Each wall is flat, endless, passes through zero and stands at right angles to its row. A trip goes straight from one point to another. List the walls that it crosses, first one first.
In the rows, 128 means zero.

Walls:
(1): [ 75 109]
(2): [163  96]
(3): [137  84]
(4): [53 61]
(5): [193 104]
Trips:
[167  91] to [129  73] => 4, 1
[168 191] to [165 140] => 2

Walls:
(1): [180 125 136 157 163 134  97 121 147]
(2): [155 100 137  90 141 159  83 138 108]
(3): [ 93 225 104 106 115 105 131 192 103]
(4): [ 85 174 179  91 107  72 106  82 150]
(5): [104  81 203 101 155 177 186  90  94]
(6): [119 117  71 137 175 120 188 249 146]
(7): [212 190 159 122  84 171 132 104 110]
Trips:
[138 114 123 143  96 103 134 100 133] to [166 135 105 127 120 139  90 129 150] => 1, 2, 4
[161 103 137  97 174 175 191 129 139] to [139  81 101  80 155 159 158  89 208] => 7

Walls:
(1): [132 159 122 159 137 105 195 183  74 129 101 147 123 123 133 129 118 185
  79 102  90 111 146 128]
(2): [199 109 127 174  86  85 160 117  99 152 109 119 121 194 109 121 141 101
 103  90 121 134 154 123]
(3): [121 149 151 103 120 159  80 162 131 135 161 128  70  93 114 195  83 156
 191 127 150  73 156 144]
(4): [199 138 158 228 133 105  76 135  71 140 160 102  81 120  74 136 137 140
  84 137 106 105  70 161]
(5): [181 206 122 145 179 118  93 126 168 109 124  95 122  77 117 105 206 104
 100 117 194 124 159 142]
(6): [ 46 135 101 109 101 194 124 149 145 137 162 109 164 124 142 144 210 132
  94 151 124 103 104 108]
(7): [ 85 159 130 147 116 131  98 162  96 123 134 144 128  95 132  68  88 159
 122 115  72 126 142 196]
Trips:
[141 166 111 137 146  84 151  96 143  87 194 125  83 138 132  98 104 176
 152 128 160 115 156 135] to [139 128 140 104 212 101 187  98  91 128 129  94 156 146  87 201  90 138
 127 142 144 141 145 145] => 7, 2, 5, 4
[140  42  62  97 130 201 173  95 141 124 126  71  44 143 132 148  99 106
 162 170 136  70 128  93] to [150  87 135 108 106 158 160 140 160  92 126  84  95 117 105  93  85 139
 124 103  94  73 194 116] => 2, 6, 1, 7
[136 141 109 167 111 116 146 125 128 121 163 116 169  99 171  40 124 131
 135 149 139  90 164 114] to [120 141 101  73 116 117  86 157 138 126  85  92 119 102 105  91 135 161
 168 134 169 115 142 211] => 2, 1, 3, 6
[145  98  89  80  91 142 152  88 142 139 105  78  73 171 136 169 109 104
 116 202 161 133 137  78] to [157 144  77  97  95 190 106 156  88 168 135 168 100 135 127 121 101 102
 160  75 173  95 122 169] => 6, 7

Walls:
(1): [128 123 169 106 119  98 165 162 172 163 118  92 130  87 153 112 102 148
 154 117 136 125  97  90 168 123 109  84 113 140 126 154 146 122  95  99
 149 122 105 102 119  80 167 102  99 100 188 133]
(2): [139  97  88 117 158 126 142 130 127 166 139 120 168 169 140 144 115 122
  94 119 126 204 115 118 130 150 187 186 140  83  74 147 135 112 105 169
 132 149 126 166 170 118 101 151 121 102 121 143]
(3): [100 107 137 152 112 109 132 137 106 158 128 162 118 108  88 108 111 122
 164 141 139 171 183  91 181 117 129 159 149 137 124 125 102  40 175 116
 152 122 189 115 140  57 185 163 100  81 112 191]
(4): [ 73 111 165 171 141  73 157 165 127 137 147  68 132 112 110 182 101 140
 194 105 153 107 134 148 105 107 127 108 113 125  88 120 138 125 146 183
 132 105  72 165 142 173  74 147 166 125 141 101]
(5): [178 174  94 163 133 114  92 134  82  88 115 116  96 135 131 132 192 192
 124 155  95   7 138 147  90 170 116 162 127 113 129 126 163 181 114 140
 118 141 169 116 163 172 131 130 120 141 111  84]
(6): [128 133 104 130  67 120 129 197 168 154 184 104 119 123 148 131 132 127
 127 115 139 116 129 168 131  90 176  84  99 122  65  86 122 158  78 128
  86  90  87 106 101 115 157 160 148 126 162 114]
(7): [177  97 152 126 106 126 157 156 110 170  89 108 130 159 142 101 114 183
 180 104  94 108 106 136  97 121 136  86 129 165 121 188 124 104 111 131
 123 139 161 131  81 180 134 143 160  71 117  61]
(8): [124 220 142 143  90 129  89 141 164 136 160  85 200 195 178  88 146 170
 157 138 128 146 101 103  85  88  99  93 152 160 150  78 136 102 156 134
 129  55 162 181 127 146 150 141 163 148 141 124]
(9): [110  80 144 189 103 166 204  84  72 118 133 154 124 179 145 104 101 205
 134 112  97 118 178  86  75 182 167  99 163 104 128 155 159  52 113 139
  92 111  57 128 153 100 160 129 159 132 174 129]
(10): [140 145 131 145 154 128 107  81 131 164 119 108 153 156 106 128 128  59
 110 155 170 124 131 117 133 131 164 120 105 178 167 150 144 160 143 114
 118 104 154 106 145 121 102 142 102  79 175  96]
(11): [138 138 164 180 117 117 159 113 155 172 186 156 103 159 113 120 146  94
  79 124  95  89 122 131 122  84 190 137 132 150 132  88 146 113 105 139
 139 149 127 148 102 109  85 130 121 104 129 130]
Trips:
[ 82 158 120 131 107 153 105 152  98 103 140 191 174 176 128 145  87 117
 123 132 147 128 111 113 173 145 109 134 135 152 125 167  86  87 101 145
 140 124 139 199 136 134  94  71 119 127  81 160] to [ 94 133 140 156 135 167 115 124 131 157 149 139 153 126 116  67 184 111
 137 136 166 127 132 155 182 182 121 125  73 116 136 140 151 121 185 156
 161 137 111 141 153 125 100 145 115  90 128 153] => 10, 11, 4, 8
[107 131  84 139  79 101 136  91  99  90 198 124  79 130 129 155 115 149
 106  53 127  87 140 165 153 144 135 153 164 136 104 150  91 146 170 135
 200  69  85 124 124  43 186 152  89 115 139 101] to [161 154  99 163 112 129  95 187 129 102 145  85  93 148  22  76 105  82
 134  16 113  89 156 147 129 134 133 167  96 134 125 165  79 167  99 149
 114  42 134 134 135  81 131 177  92 126 188 148] => 10, 9
[110 124 152 116  91 149 115 122 103 102 142 146 144 122 150 148 165 143
 101 178 205 135 152  95  90 157 107  89 118 128 101 100 115 184 102 127
  75  96 135 125 116 130 139 128 157 126 128 137] to [121 120  90 131 129 139 104 164 152 101 129  67 122 139 121 130 109 109
 156  75 142  74 166  62  98  87 129 111 135 124 165 136 120 161 131  75
 148 155 104 112 139 172 114 155 110 117 155 127] => 4, 1, 9, 7
